Every row gives one point. To make a cloud, some directions were put in groups of two or more. Within a group, all points are equally far from the middle, so they leave a hole (a ring in 2 directions, a hollow ball in 3). The other directions are filled evenly. Then the cloud was stretched, turned, moved and blurred a little. Count the holes, and give their numbers of directions, smallest first.
In the rows, 128 means zero.

Cloud (15 x 2)
[[177  74]
 [151 144]
 [ 67  82]
 [139  71]
 [ 99  63]
 [177  68]
 [130 126]
 [158 154]
 [107 112]
 [165 124]
 [ 85  75]
 [121 142]
 [100  94]
 [144  84]
 [156 158]]
Holes: 0

Cloud (13 x 2)
[[107 163]
 [212 101]
 [158 106]
 [181 124]
 [ 93 121]
 [138 140]
 [109 166]
 [ 90  85]
 [176 183]
 [104 166]
 [ 71  93]
 [135 120]
 [ 75 140]]
Holes: 0

Cloud (21 x 3)
[[167  65 104]
 [131  61 147]
 [165 168 134]
 [151  55 102]
 [101 142  85]
 [ 80 151 133]
 [ 94 159 151]
 [ 72 122 105]
 [147 127  72]
 [108  86 165]
 [ 74 109 148]
 [ 67 120 133]
 [ 93  60 119]
 [ 91  99 164]
 [137 169 102]
 [ 78  86 143]
 [110  66 149]
 [ 89 126  85]
 [ 99  58 109]
 [149  93  70]
 [175 156 108]]
Holes: 1 (3)

Cloud (30 x 4)
[[141 179 144  49]
 [152 128 150  64]
 [133  87 124  92]
 [126 157 104 192]
 [158 109 107 186]
 [116 179  67  82]
 [152 137  71  73]
 [ 86  99 132 133]
 [149 129 158 181]
 [102 161  73 157]
 [163 114 117 186]
 [145  83  85 131]
 [127 158 157 180]
 [136 150 113  45]
 [147 119  89  68]
 [ 93 188 128  72]
 [121 178  66  79]
 [187 168  79 109]
 [ 96  90 101 147]
 [ 86 166  77 118]
 [132 150 156 184]
 [183 134 162 118]
 [175 107  81 135]
 [142 105 115  69]
 [195 159 145 108]
 [125 166 103  47]
 [120  80 126 110]
 [136  82 103 103]
 [123 171 155 174]
 [111  86 147 118]]
Holes: 2 (2, 2)

Cloud (28 x 4)
[[197  93  98 102]
 [177 128 111  60]
 [131 101 160 109]
 [ 83 163  83 132]
 [120  80 107 107]
 [ 99 170 128 143]
 [ 89 169 167 145]
 [ 98 169 193 114]
 [128  87  98 155]
 [155 144 166 176]
 [184  83 114  77]
 [151 166 105  89]
 [194  86  98 126]
 [167 135  69 120]
 [154  89 106  68]
 [105  69 145 105]
 [114 129  75  74]
 [115 210 136 100]
 [128 150 146 185]
 [ 89  95 105  91]
 [145 194 114 102]
 [106 142 185  97]
 [ 78 190 181  87]
 [126 149 145 120]
 [206  91  72 158]
 [ 82 189 136 136]
 [ 89 143 181 145]
 [ 96  99 133 115]]
Holes: 0

Cloud (50 x 6)
[[108 114 200 185 137 152]
 [133 196 155 133 181 121]
 [163  63 135 123 170 125]
 [ 72  94 125 138 137 181]
 [ 55 106 129 136 181 132]
 [138 186 151 160 149  73]
 [ 89 128  93 134  71 147]
 [147 167  77 103  84 153]
 [161 106 135  95  87 154]
 [103 143 188 107  81 182]
 [125 146 121 122 102  74]
 [163 157 147 100 142 205]
 [162 155 187 162 153 154]
 [125 168 100  69 129 185]
 [ 95 157  90  80 107 183]
 [112 173 120 199  73 159]
 [176 114 162 167  76 120]
 [123 203 178 140 106 156]
 [200 132 145 149 100 117]
 [ 98 185 115  87 143 193]
 [119  87 163 110 108 178]
 [191 110 154 171 194 123]
 [124 184  97 151 161 182]
 [176 195  99 115 127 163]
 [157 155  94  96 181 111]
 [125 146  65 122 120 192]
 [145  68 152 108 137 110]
 [150 140  94 187 156 151]
 [169  99  96 174 124 165]
 [163  84 117 129 109 196]
 [209 122 132 154 106 159]
 [202 137 131 129 153  87]
 [102 141 144 215 138 102]
 [ 91 129 172 180 119 211]
 [106 141 172  90  78 187]
 [166 170 176 145 147 173]
 [151 207  85 148 108 188]
 [187 133 120 105  86 141]
 [124  60 171 118 145  95]
 [114 136  82 107 188 127]
 [128 157 107 197  95 135]
 [160 171 109 150 149  72]
 [123 175 112 164  86 110]
 [152  71 151 116 119 106]
 [ 52 134 155 172 168 126]
 [157 191 116 142 175 110]
 [ 88 133 160 214 144 117]
 [140 145  69 130 150 130]
 [154 190 123 128 189 119]
 [107 140 137 212 118 108]]
Holes: 2 (2, 3)

Cloud (76 x 8)
[[ 54 104 124  85 170 124 143 125]
 [ 61 172 139  90 146 156  99 109]
 [148 169 104 102  74 139 167 165]
 [115  90  57 158 135 150 151 147]
 [138 166  60 130 178 127 138 109]
 [ 89  94 218 121 144 130 111 143]
 [132  64 171 117 130 146 150 182]
 [178  83 115 167 115 163 128 171]
 [116 148 176  82 135 158  92 224]
 [172 129 141  91 147 204 109 133]
 [133 129 100 110  93 203 130 126]
 [170 165 149  98 128 110 183 173]
 [123 122 109 180  91 138 190 131]
 [154 177 130  94  87  96 139 188]
 [121  85 138 102  74 136 171 176]
 [113 101 140 139 188  98  77 119]
 [129 165  90  82 145 121 108  62]
 [108 167 126 121 178 132  70 113]
 [ 98 134  93 173  99  74 114 124]
 [ 99 119 166 103 185  85  81 174]
 [111 100  71 138 137  86 105  78]
 [ 68  68 179  46 112  78  91 111]
 [ 96 118  87  99 179  94 159  74]
 [155 153  68  77 120  77 107 154]
 [ 64 143 137 102  60 133  96 185]
 [ 71 177 142 142 140 102 136 102]
 [ 88 138 135 193  92 144 170 159]
 [ 80 160 150  87 156  69 112 163]
 [154 152 119 204 133 114 163 137]
 [150  75  91 142 170 114 104  88]
 [ 47 139 112 162 132  79 106 146]
 [194  81 142 103 104  88 140 118]
 [147 112  38 162 104 102 155 147]
 [183 131 123  56 126 151 167 155]
 [ 95 190 146 146 106 146 190 150]
 [185 143  46 139 127 159  99 141]
 [109 156 141 173 147  96 128 106]
 [181 145 157  71 171  90 126 100]
 [156 113 170  50 120 179 122 169]
 [ 74 118 123 129 122  73 141  64]
 [188 118 115  30 138 123 150 109]
 [ 91 179 149  74  82 100 114 145]
 [ 68 150 125  70 118 157  78 102]
 [104 182  98 119 150  85 146 109]
 [ 97 197 108 137  91 110  70 151]
 [192 168 136 105 113 115 148 200]
 [ 49 106 115 109  87 124  86 187]
 [175 172 122 170 143 193 162 168]
 [ 73 178 135  90 142  80 120 141]
 [154 138 158 144  70 178 108 164]
 [101  71  69  97 152  94 135 124]
 [135  97 133  63  75 158 156 160]
 [122 133 180  76 117 109  32 155]
 [131 155  96 126  65 175 151 170]
 [173  75 149 124 103 166 123 167]
 [184  94  56 161 129 134 103 135]
 [170  54 104  54 134  99 117 118]
 [144 154 104 131 195 145  62 159]
 [119 143  68  58 146 121 101 123]
 [136 154 192  69 153 106  75 103]
 [139 158 166 105 110 113  56 117]
 [ 56 121 195  97 126 104 148 169]
 [186 115  82 133 126 103  71 112]
 [206  93 119 120 113 112 122 101]
 [109  90  84 138 148  99  84  81]
 [175  89  96  82 148 107  45 164]
 [210 137 125 104 179 134 144 131]
 [115  82  66 130 120 140 166 146]
 [146  93 131 143 139  55  67 143]
 [176  98 110 146 127  62  77 149]
 [ 84 160 112  87 152 165  83 106]
 [166  97 137  99 208 112 129  90]
 [164  91  58 185 146 143 127 150]
 [ 65 125 183 109 145  80 113 189]
 [126 100 163 138  87 179  94 162]
 [156 149 161  67 143  89  61 123]]
Holes: 3 (2, 2, 3)

Cloud (74 x 8)
[[112 133 146 105 137 165 219 135]
 [138  81 131 109  70  97 110 195]
 [130 127 195  95 131  94 172 159]
 [142 119 130  57 159  72  91 198]
 [132  85 110 103 132  96 192 145]
 [111 173 123  36  97 110 154 167]
 [ 53 103 182 102  93 155 135 122]
 [134 171 181  39 133 115 159 165]
 [145 179  62 161 136 109 160 157]
 [120  80 108 161 138  97 100 190]
 [152 136 154  82  68  57 116 140]
 [ 94 183  83 114 114 134 174 182]
 [118 140  72 103 158 106 180 128]
 [147 211 131 117  92 116 206 143]
 [ 84 174 132 103 140 156 135  80]
 [188 150  84 135 164 122 178 131]
 [105 192 136 110 188 139 144  94]
 [157 184  80 186 149 125 137 139]
 [176 154 114 122  91 135  86 137]
 [ 56 178 174  87  95 132 134 125]
 [166 145 122  99 184  81 167 119]
 [175 145 113 152 180 173 142 157]
 [105 115 154 125 147 184 119 194]
 [140 138  90 126 176 147 180 100]
 [125  49 107 114  96 107 120 158]
 [ 90 129 112 152 110  87 100 189]
 [133  99 150  95  78  77  81 199]
 [208  96 127 137 145  93 149 154]
 [148 141 180 155 147 147 166 180]
 [113  88 166  82  82 159 136 180]
 [144  71 135  91  77 101 150 174]
 [131 120 136 139 113  65 147 106]
 [156 121 195 100  92 121 131 191]
 [158  82 110 131 111 105 142 203]
 [ 82 160  81 120 143  98 110 144]
 [ 84  69 111 101 168  94 121 151]
 [104 185 163  75 106 158 126  97]
 [114 138 159 114 120 124  43 135]
 [186 105 135 186 137 104 126 139]
 [154 176 131 107 101 167 141  95]
 [ 61 110 159  97  67 139 118 166]
 [137 160 177  70 144 123 129 208]
 [121 174 134 101 126 146 140  75]
 [101 204 104 151 147 178 211 160]
 [ 80 143 167  88  91  74  94 177]
 [150 153  73 151  99 112 150 135]
 [107 128 105 163 111  82 166 117]
 [148 151 161 171  82 133 167 175]
 [ 97 145 143 154 186 178 206 132]
 [105 203 145 102 130  55 114 173]
 [129 197 134 136 163 176 216 121]
 [135 130 147 131 124  58  65 176]
 [107  94  90 115 174 104 120 187]
 [176 208 130 119 141  53 113 160]
 [141 170 169  84 167  78 168 184]
 [ 85  96 186  56 106 108 119 178]
 [108 200 155 185 119 154 189 122]
 [ 84 124 130 167 143 130 127  83]
 [131  73 164  76 149 103  62 144]
 [108 102 184 109 102 168  87 181]
 [ 66 117 181 122 174 155 160 128]
 [100 169 134 128 100  77 183 124]
 [182 205 120  88  93  94 155 189]
 [151 182 177 148  99 158 100 155]
 [ 91  76 151 116 151  99  65 134]
 [110  99  94 154 171 100 180 174]
 [112  99 109  74 154 165 129 115]
 [122 201 105 121 170  69 188 140]
 [ 90 138 127 181 100 198 125 142]
 [126 203 149 129 129  49 140 157]
 [118  99  88  61 137 106 137 161]
 [ 60 161 150  53 157 131 152 170]
 [140 105 145 130 120  94  45 167]
 [110 163  94  94 148  94 150 101]]
Holes: 3 (2, 2, 4)
